Rows are points. Examples show where two turns around zero, p and q, send a point. Where does a point land after both, in the order given? Backwards means that the second turn is done in reverse. Each puzzle has new turns, and all numbers are rounded.

Turn p:
[  7 -51] => [ 6 51]
[24 -4] => [-22  10]
[-7 56] => [ -7 -56]
[-24  -1] => [24 -5]
Turn q:
[46 18] => [49  0]
[-36 -33] => [-45 -18]
[-10  15] => [-4 18]
Where do these land?
q, then p: [-8 57] => [-26 -51]
q, then p: [ 16 -26] => [ 2 30]
q, then p: [ -8 -30] => [24 20]

Turn p:
[-44  25 -35] => [ 52  23 -23]
[  1 -35  39] => [-47 -11 -19]
[-21 -26 -23] => [ 17 -21 -30]
[ 43  16 -19] => [ 11 -14  46]
[21 20 39] => [-34  24  26]
Turn q:
[-1 33 37] => [ 32 -17 -34]
[ 38 -55 -32] => [-9 41 61]
[-15  36  -5] => [ -3 -36 -16]
[-39  16  17] => [-13 -10 -42]
[ 17 -31 -16] => [-7 24 30]
Where do these land?
p, then q backwards: [-24  47  14] => [ 12 -47  25]
q, then p: [ -3 -23   5] => [10 21  7]
p, then q: [51  4 28] => [ -1  21 -54]
q, then p backwards: [-24 -28 -47] => [31 -2 51]

Turn p:
[26  9 57  1] => [-33 -19  22 -46]
[ 55 -13  23  -3] => [-24  17 -10 -52]
[-24 -12 -18 -45] => [55 -4 -1  1]
[-17  20 -31  -1] => [ 12 -11 -20  31]
[-40  -4 -31  48] => [-11  18  10  66]
Turn q:
[62  6 -5 27] => [ 35  -7 -28  50]
[ 14  24 -23  26] => [ 22  30 -20  13]
[-33 -24   0 -61] => [-11 -24  55 -41]
[ 5 28 20 23] => [-18  21 -15  27]
[-47 -34   7 -14] => [-27 -20   8 -49]
Where do these land?
p, then q: [ 41 -34 -17  12] => [ 7 48 30  3]
p, then q: [ 9 -6 44 -4] => [-27 -20  31  -4]
q, then p backwards: [ 39  28 -20  40] => [-11 -12 -63  -5]
q, then p: [-51 -12   4 -18] => [ 42 -28  21 -12]
q, then p backwards: [ 20   6   4 -56] => [-50  -9  32   3]
q, then p backwards: [-58  17 -15  26] => [ 59 -31   3   8]
